Every row gives one point. Any point is a mix of the corners, with weights that add up to 1. It lies inside the corners' shape when no weight is negative. Is each point inside? If not, which corners have a negative weight?

Corners:
(1): [-43 -11]
(2): [19 27]
(3): [60 19]
Points:
[ 2 19] => outside (3)
[ 1 21] => outside (3)
[49  8] => outside (2)
[46 18] => inside

Corners:
(1): [  1  -6   8  14  27 -20  10  13  14]
(2): [ -6 -21   2  42 -12 -21  -2   3  -7]
(3): [ 27   5  -7   2 -24  43  30  -6  34]
(4): [ 24  29  -4 -10 -14 -27 -14   7 -28]
(5): [ 18 -11  -8 -21   4 -13 -29 -13 -17]
(6): [-14  -7 -47  47 -10 -26  -1   7  -3]
(7): [  2  17  -4 -10 -38   3  -2 -13  26]
(8): [  4   7  -9  35  18  -7 -17  43  -4]
(9): [ -3  -2   5  10  19  19  -2 -60  24]
(10): [ 26   1  -1  15  16   8  -9 -24  43]
Points:
[14  8  2  3 -3 -6 -3 -2  2] => outside (6)
[  5   3 -10  18  -7  -1  -8  13  -4] => outside (1, 10)
[ -1 -10  -9  25  10  -4   2  -3  18] => outside (4)
[ 11  -4 -14   7 -15 -15   0   3   0] => outside (8, 9)
[  8  -9  -4   9  -3  -9 -10  -6  -3] => inside
[ 11  -4 -10  16   9 -14 -11  14  -2] => outside (7, 9)

Corners:
(1): [  0 -25  24  -7  32 -37 -10 -15   5 -12  14  35   2 -23 -36  38 -12 -60
  -7  -9]
(2): [ 11 -18  54   1  11   3 -17 -14  -5  -5  -6  50  -6 -37 -51   5 -32  -3
 -21 -16]
(3): [ 15 -46  23 -25 -12  -8  11  29   6  -3  17   7  12 -12  21   9  -5 -18
   7  29]
(4): [-34 -17   3 -39  13  -2  -1   0  12  23 -33 -14   1 -24  39 -39  22  23
  13  -7]
(5): [-11 -42  24 -31   0 -52   0  -4 -14  14 -34 -21  14  -5  25 -39  18  17
   3  17]
(6): [  5  10 -28 -26  18  26  34  -4 -23 -14  28  26 -27  32 -35 -12  12 -22
 -29 -13]
(7): [ -9  11  15  10  -4  -2  24  28  -2  11 -16  33 -26  10  -6   3  15 -29
 -46 -18]
(8): [-15 -28   3 -12 -13  -3  10 -38   7  29 -25  -1 -37  15  26   8  15  17
 -20   2]
(9): [ 10   2  -2 -41 -13  -3  32 -22  25  31 -16  10   1  17  17 -22   4  34
 -22 -46]
(10): [ 24  -9  34   1  42 -29   3  12  -6   9  -3  25   0   6  11  21 -22 -25
   2  35]
(11): [ 23 -15  29  15  -2 -28   0  10   6 -38 -19  -2  15 -10   7  17  21 -13
  26   9]
(12): [-18  17  52 -12   5  -5  11 -22 -15 -15   6  23  23 -17   0  12 -45 -10
 -34 -25]
(13): [-20  21   8  -2   8 -14   3  16  -1   6  42  36 -37  22 -35  26  14  25
 -28 -25]
(14): [ 16 -35  26  18  18 -12 -24   3  13  -4  23  -2  48  11 -26   4  -7 -36
 -19  31]
(15): [  3 -10 -36  14  18  -9  31  29 -11   4   6  36  -2   1 -15  30   8  16
 -45   6]
(16): [ 28   2  12 -14   0 -18 -20  11  26 -21   8 -22  -2 -15 -17   6  -8 -20
 -33  20]
(17): [-14   3 -12 -24 -42  -9  12 -33  21  30 -38  17  -8 -13  39 -42   7  33
  14   3]
(18): [-26  16  -1 -43 -25   8  47  -4  13  29 -46  -6  10  16 -14  -5  12  29
  -4   6]
(19): [  1  11   9  -7 -10   4 -35 -11 -40  22  -5  39  23  -6 -14  32 -14  -9
 -36 -32]
(20): [-22 -21  -6 -33 -29   0  -4  -6  10  -1 -54  13  -6  36  22 -19 -27  28
   7 -20]
(21): [-17   1 -13 -15 -27   4  21   2  -8  46 -24 -20 -19  -6   8  -9 -17  14
   4 -48]
Points:
[ -1 -17   9 -14  -3  -8   7  -1  -4   7 -16   6   3  -5   3  -1  -4  -8
  -6   2] => outside (9, 13)
[ -1 -22   0 -22 -16  -6   2  -9   6   9 -28  -1  11  -4   5 -13   6  10
   0  -4] => outside (7, 10, 12, 13)
[ -2 -10  15 -10   1  -6  -4  -9  -3  -6   4  24   4  -5  -9   5  -3  -5
 -25 -12] => outside (10, 18, 21)
[ -8 -12  13 -12   0 -10  10   1   3   2 -11   9  -3  -1  -3   3   0  -6
  -6   7] => outside (9, 19)
[ -2  -4   9 -14  -3 -10   6   1  -2   5 -10  12  -5  -3   0   4   1   3
 -11  -8] => outside (14)
[ -3 -20  18 -30  20  11  -3 -28 -27  14  13   9  24 -21 -31  15 -26 -21
 -46 -19] => outside (7, 10, 11, 13, 17, 20)

Corners:
(1): [-22 -14  -1 -15  -2  21  -1 -31  16 -18   7 -13  -4 -26 -11 -10 -42 -14
  11   5]
(2): [-14 -17  -6   7  27  60  -9 -28  27 -40  17 -12   7 -27 -26  18 -29 -21
  20  20]
(3): [-15  -9  -7  -3   0  36   9  12  11  11   0 -25   9   7 -37   1 -17 -11
  11   3]
(4): [ 21 -18  12   7  17  12 -23 -21  13 -12  14  -4  18 -30 -20   1 -25 -29
  10   1]
(5): [ -5 -31  28  -9  18  30  -3 -21   1 -29  12  -3  -1 -36 -40  -8 -17   8
  11  22]
(6): [ 11 -16 -11  25 -25  -3   2 -20  -4 -19   0  -6   8  11   2 -10   3  28
   9   1]
(7): [-21  13  -3  13 -21 -23  46  32  18 -10 -15 -17  21  30 -16  -7   3  14
  -5  20]
(8): [ 26  -5  14  -4 -21 -18   7  -8  18  -8  25 -17   9  -5  16  -1   8  22
   3 -20]
(9): [-32  -5 -26  -4 -33   0  39  35  25  -6 -18  18   5  25  -4 -15   5  -4
 -27  -4]
(10): [ 24   9 -10  -5   1 -10   7  -8   4   5   4  -9 -12   2   8  -1   3   2
  11   0]
(11): [-45  -3  -9  11  -4 -23  42  18  22   6   1 -10  19  47  -7  23  10   1
   1   5]
(12): [ 15   1  11  21 -30  15 -22 -16  -6 -14  -7  -7   7 -16   9  14   8   7
  32  -3]
(13): [ 31   4  16   9 -44 -23  10 -23  -4 -10   9   0  -6  11  -7  17  -1  19
  14  -8]
(14): [ 18  -1 -19  -6 -14 -24  -3  -1   5 -23   5  -6   9   4   3   3   7  14
  17 -41]
(15): [ 20   5 -13  -4 -11  -6  -1 -38  13  -6  -3 -15   9   2  -3   7  28   9
  11 -11]
(16): [-24  17   1  17  11   3  54  11  25  -4 -37  -7  17  50   9   7  -9  -6
  -2 -11]
(17): [ 16   1  -3   1 -27  -9 -18 -22  -7 -29   1 -17 -10  13  10   0  12  22
 -10 -10]
(18): [ 23   2   2  14 -11  -1 -20 -19  13  -8   2  -3  -2 -34  -8   2 -12  33
  -6  -7]
(19): [-18  -3 -20   2 -11 -15  52  18  -3  -3 -17 -21  35  34   0  26   4   3
  -5  10]
(20): [ 31  -8   8   0 -17  -1 -22   1  20  -6 -20   0  22   5   0   7 -10  35
  24   8]
(21): [ -5  11  16 -10  12  18   3 -15   5  -7  25   5  21 -13 -17  -6 -36  -1
  10   0]
Points:
[ 1 -4 -8  6 -8  2 11 -3 11 -8 -8 -8  4  5 -9  3 -4  4  8  5] => outside (8, 17, 21)
[-4 -3 -5  0 -3  0 12  2 14 -5 -3 -9 12  8 -8 -1 -7  4  1 -2] => outside (2, 12, 13)
[ -7  -4  -7   7 -10  14   8  -7  16  -6  -4  -2  19   6 -11  11 -16  -4
  12  -4] => outside (5, 7, 8, 10, 17)
[  3  -7  -4   3  -6   7  -4 -10   2 -10   5  -2   6  -7  -9   6 -13   6
   9   1] => outside (7, 8, 15, 16)
[  6   1  -2   2 -10  -4   9  -4  10  -9  -2  -8  11   7  -5   7   3   8
   5  -4] => outside (1, 6)
[  5   8   4   5 -20  13  -3 -23  20   0   5  -5  -5   7  11   3  -8  14
  11 -11] => outside (4, 5, 7, 14, 19)
[ 16  -7   0   5   2   9 -15 -25   7 -21  -5  -9  13 -14  -4   2 -12  10
  15   6] => outside (3, 8, 9, 11, 13)
[  3  -3   3  -1  -2  20   0 -10   9 -11  -2  -9   5 -10 -17   3 -16  -3
   4   7] => outside (6, 8, 11, 14)
[ -1  -1  -3   3  -9  -4  14  -5  10 -12  -2  -8  12   7  -3   4  -4   7
   4   0] => outside (3)

Corners:
(1): [ 25  -3  17  -8  26  45  38  43  -9   7  -1  -1 -22   9 -19   8 -40  53
  36   8]
(2): [-10  16  27  36   5 -35 -13 -41   4  32  -9 -34  15  29  -5  22 -17 -20
 -41  -1]
(3): [ 30  28 -22 -29 -35 -44  30 -23   6  43  20 -17 -14 -27   7   5  28  38
 -28 -28]
(4): [-27 -24  41 -25  18 -16  23 -13 -40 -18  56  19   2 -47  46  12 -28  -4
   5  24]
(5): [-27  12   0  36   7  18 -20 -35  34  -8  -9 -20  17  49 -27  22  27  31
   4  14]
(6): [ -9 -30   2 -29  32  17  -9  35   6  -7  22  20   0 -16   2 -31 -27 -15
   0  17]
(7): [ 26  40 -13  -4  21  36  45 -39  26  12   3 -18 -27  33 -30 -22 -24 -15
  -9 -30]
(8): [-54 -39  50  21  10 -29 -24   8 -31 -15  -5   5  14  23  32  15 -21 -34
 -23 -26]
(9): [ -5 -34 -16 -16 -28  18 -24 -37 -26 -18 -32 -24 -14 -37 -43  -7  35  21
 -29 -12]
(10): [ -3  22 -28  -1 -47  25  -4 -48  21  21 -34   1  -1 -22 -37  36   7  -4
   2 -16]
(11): [  8 -34 -22 -35  28   8 -14  32 -26 -21 -37 -18 -16 -35  42  27  23  13
  48 -31]
(12): [  6  22 -34  22 -25 -22  45   9 -12  30   5  23  13 -15 -10  -9  14 -19
  22   2]
(13): [  2 -33 -20   4  23  27  32 -31   5 -20  -6   4  49 -12  35  17 -33  -6
 -23  12]
(14): [-24   6  14 -20 -33   3  24  24  39 -25   4 -30   1  37 -19 -16   1  -6
   2  34]
(15): [-40 -18  34  44 -40 -40 -25   8   2  26  35  10 -13 -60  11 -28  -1   1
 -13 -28]
(16): [ 29 -14 -11  26 -20 -27 -24  -6  33 -22   4  30 -24 -52  19 -28   2 -14
  -7 -15]
(17): [  5  25  -8   4  16   3 -26 -14 -34 -25 -26   4  41  31 -20 -40 -47 -34
  46 -16]
(18): [-16 -13 -17 -31 -23  16  23 -17  29   4 -17  -5 -21  29  38 -33 -35  30
 -18  33]
(19): [ 10  -5  50  22  27  41   2  40 -35  26  14 -17  17 -39  14  34  23  -2
 -25  -9]
(20): [-27  33 -20   8 -11  -6  34  18  33 -10  -3  -2 -15 -12  10   3   1  38
   6  19]
(21): [ 24  29  36 -12  -5 -39  44  28   3  26  -1  24  13 -49   0 -24  14  29
  44  18]
Points:
[ -4 -15   9  -3  10   4  -1  14  14  -8  -6  -8   0   2  11   5   6  24
  -5  12] => outside (4, 7, 10, 12, 15, 17)
[  0  -4  -9  -5  -4   6   5  -7   3  -1 -10  -3   2 -16   5   9   0   3
   3  -7] => inside
[ -1  -1   6   6   4   3   5  -4  -1   4   0   0   2 -11   3   2  -4  10
   3  -3] => outside (14)
[-5  5  5  3 -3 -5 11  0  5  6  5  0  1 -7  6 -4 -7  4  2 -1] => outside (9)

Corners:
(1): [ -8  14  26  -7  -4   3   1  11  -9  -2  15   3   4   3   9  -2 -11  13
  -9  15]
(2): [ 10  -7  18  -5 -26  -4 -20  30  10  15 -18 -12   8 -31 -25 -28 -34  19
  25 -31]
(3): [ 12 -18  27 -25 -12  -3 -23  -9 -12  -9  -3 -54  -5 -28 -30 -11 -56  49
   9  10]
(4): [ 45  -2 -17  -1  14   7   2  -2   2  21   3  35  -2   9  60  10  24 -25
 -13  20]
(5): [ -6  -8  -9 -16  -3 -11 -52   4  26   0  -4 -33  -8   0 -36 -18 -49  17
   6   6]
(6): [ -8   6 -38   8  16  -1  10  -6   4  20  16  20  12 -24  38  24  55 -43
  11   7]
(7): [ 14  -5   3  -6 -26   5   7  13   4  -2 -19 -13  11 -10 -20 -14   0  -2
  -9  39]
(8): [ 13 -11   2  18  25  14  -9  -1 -15   4  -1 -24  -5   6  -8 -22 -10  24
 -35 -14]
(9): [-22 -36  16 -46  11  10   9  -2  21  32 -35 -38  11  -8  -4 -10 -29  19
 -38  -9]
(10): [ 13  23 -21   5  27  22   7   7 -11  17   9  22 -16  14  35 -19  41 -36
  20   3]
(11): [ -7 -28 -25 -18  26  33  -6  10   0   4 -26 -18  30  -3  22 -43 -37  -1
 -22   3]
(12): [  1   2 -33  17  10  29  22  30  16  12  -9  31 -34 -21  39  35  48 -54
  12   0]
(13): [ -1  -2   2   9  56  31  13   7  18  12 -14  -8  29  28  24  -4 -38  -1
  -8  14]
(14): [  3 -16 -26  19  -5  -9  -8  -2 -22  21  46  29   9  -5  22  26  39 -55
  29  16]
(15): [ -7 -41   8  12  41 -11   6  16  18  -2 -14 -50  19  20  12 -25 -20   9
   2  -1]
(16): [-10   1  19   4 -51  14 -28 -20  -5  -7 -21 -22  -5 -33  -2 -29 -34  33
   4   8]
(17): [ -3 -20 -10  -8  41  -9  10  -8   2   7 -37  -4  22   5   7  -1 -21 -11
 -25  10]
(18): [-13 -35 -20 -20   3   7  -5  -8  11 -11 -28  -3  22 -26 -44  -8 -28  36
  17  -4]
(19): [  6 -13 -16  -9  -9  -4  19 -17   9  12   7 -28 -11 -34  -9 -24 -51  23
  12  -3]
(20): [  7   3   3  28   3  23  20 -12  13  -6  32  41   7 -25  26  16  42 -50
  14  18]
(21): [ 11 -11   9 -17 -37   7  -9 -20 -22 -32   0 -30   9  -8 -14 -13 -25  18
  18 -18]
Points:
[ -1 -12  -5  -3   0   3  -2   7  13   7 -11  -6  10  -9   0  -6 -10  -4
  -2  15] => outside (3, 8, 10, 21)
[  1  -7   5  -9  -1   9  -5  -2  -2   6  -7  -6  21   0   9  -9 -10  -5
 -18  10] => outside (3, 10, 12, 15, 18, 19)
[  2 -12  -4  -2   7  12   4   2   2   4  -7  -6   9 -10   7 -10  -9  -2
  -1   6] => outside (5)
[  4  -6  -6   2   7   8  -2   3   0   1  -3  -6   5  -4   7 -10  -7  -3
   6   4] => outside (9)
[  8  -9  -2  -6   5  14  10   9  -2  17 -19  -4   9   7  36 -16 -12 -11
 -10   3] => outside (3, 5, 6, 8, 18, 20)
[  0 -10  -5  -4   3   9  -6  -3   2   2  -6 -11   5  -8   3 -11 -13   3
  -2   7] => outside (2)

Corners:
(1): [ 23  18 -21   6 -42  12  21  34  -6  11  22  28 -13 -14 -20 -23 -19 -33
  27 -19]
(2): [ 17  -5 -31  -4   6  16  -1  14  -1 -12   6  21 -35   6   8   5   5  -7
  23 -15]
(3): [  2  16 -46  -6 -26  14   3  14   0   9 -10  37 -17  21 -29  19  19 -12
   0 -19]
(4): [-31   9   1 -16  14  30  -6  -2   1  27  29 -10  39   2  23  29  -6 -10
 -13  -2]
(5): [-15   5  11 -31  -6  49  -1   5  30  12  -2 -11   2 -11  20  14   3   2
 -25  -3]
(6): [-34 -24   9 -23 -20   7 -25  -5   9  14  11 -11  12   6  39  45  -7   2
  -9 -27]
(7): [ 20  24   6   7 -16 -10  -1  31  -7 -38 -20  21 -39  -5 -12   8   8   3
  14   5]
(8): [ 33  -6  19  -6  42  -7 -24 -20 -46  20 -21  -9  -5 -11  -3  32  11 -37
  -7  40]
(9): [ 18 -14 -16 -13 -32  23   6 -24  -5  -5  26  11 -19   9  -2   7 -19  21
 -24 -19]
(10): [ 15  -1  -2  13  36 -22   0 -15  -5  60  -9 -31  30 -27 -13  30   4  11
 -10  43]
(11): [ -8   1 -24 -18 -19   9 -35 -16   2   6  15  22 -11  -5 -33 -44  -6   6
  11 -26]
(12): [ 24  28  15  21 -24  23 -17  -6  -3   7   7  42 -15  20   7 -14  -2  12
  17 -32]
(13): [-12 -28  28   9  10  -4   6 -20 -40  40 -23   2  30 -23  20  38  11   2
  -1  14]
(14): [ 13 -13 -21  -9 -52  -2 -10  -6   4 -15  18   8  -6  13  -9 -54  11  26
   4   5]
(15): [ -7  -1 -33  20 -21   4   3  26  18   7  -4  42 -20  26   2   2 -27 -10
  34   0]
(16): [-13   7  -4  -5 -36   0   9 -20   7   2 -19   9 -39  25  15 -29  -3  -1
  11 -27]
(17): [ -2 -15 -17  30  28   3 -19 -11 -31  28 -12 -47  28 -36  -4  35  35  15
 -18  21]
(18): [  7  11 -21 -18 -45  19   4 -24   8  -2 -29  -1  -9  -1   2   9 -19  -2
  27 -36]
(19): [ 31  24 -15  -4 -20   8 -13  26 -45   9 -22  14 -15  10  11 -10  -1 -13
  30   1]
(20): [ -9  -5  16 -41  -8   5  -5  -3  -4   5   1 -11  40  26  14  -1 -12   2
 -48 -14]
(21): [ 30  -2 -28  22 -11   7  -2  17 -17  -4  19  -8 -22  24 -23  -8 -15  10
  46 -15]
Points:
[ 0  3 -7 -3 -9  7 -9  0 -7 12 -3  1  3  1 -1  2  0 -1  3 -4] => outside (2, 9)
[  2  -5 -15  -7  -5   9  -4 -10 -11  15  -5  -1   3   3  -2   5   1   0
   2   1] => outside (1, 6, 7, 12)
[  8   8 -10   2 -15  11  -4   1  -2   9  -4  17 -15   3  -2   6  -7  -3
  18 -11] => outside (14, 17, 20)
[  5  -1 -12  -1 -19   6  -5   1   0   5   4   9  -4   6  -1  -7  -2   5
   7  -2] => inside
[ 11   4  -5  -9 -19   8  -3  -2  -6   6  -2   8 -12   4  -2  -5  -3  -3
   6 -12] => outside (4, 15, 17)
[  4  11   1  -4  -9   7  -5  10  -2  10  -3  29  -3  10   1 -11  -2  -8
   2  -1] => outside (6, 9, 17, 18, 21)
[ -6   7   3 -11  -8  13  -8  -2  -3   3 -13  11  -7   9  11  -8  10  -3
  -8  -5] => outside (1, 6, 9, 10, 18, 21)
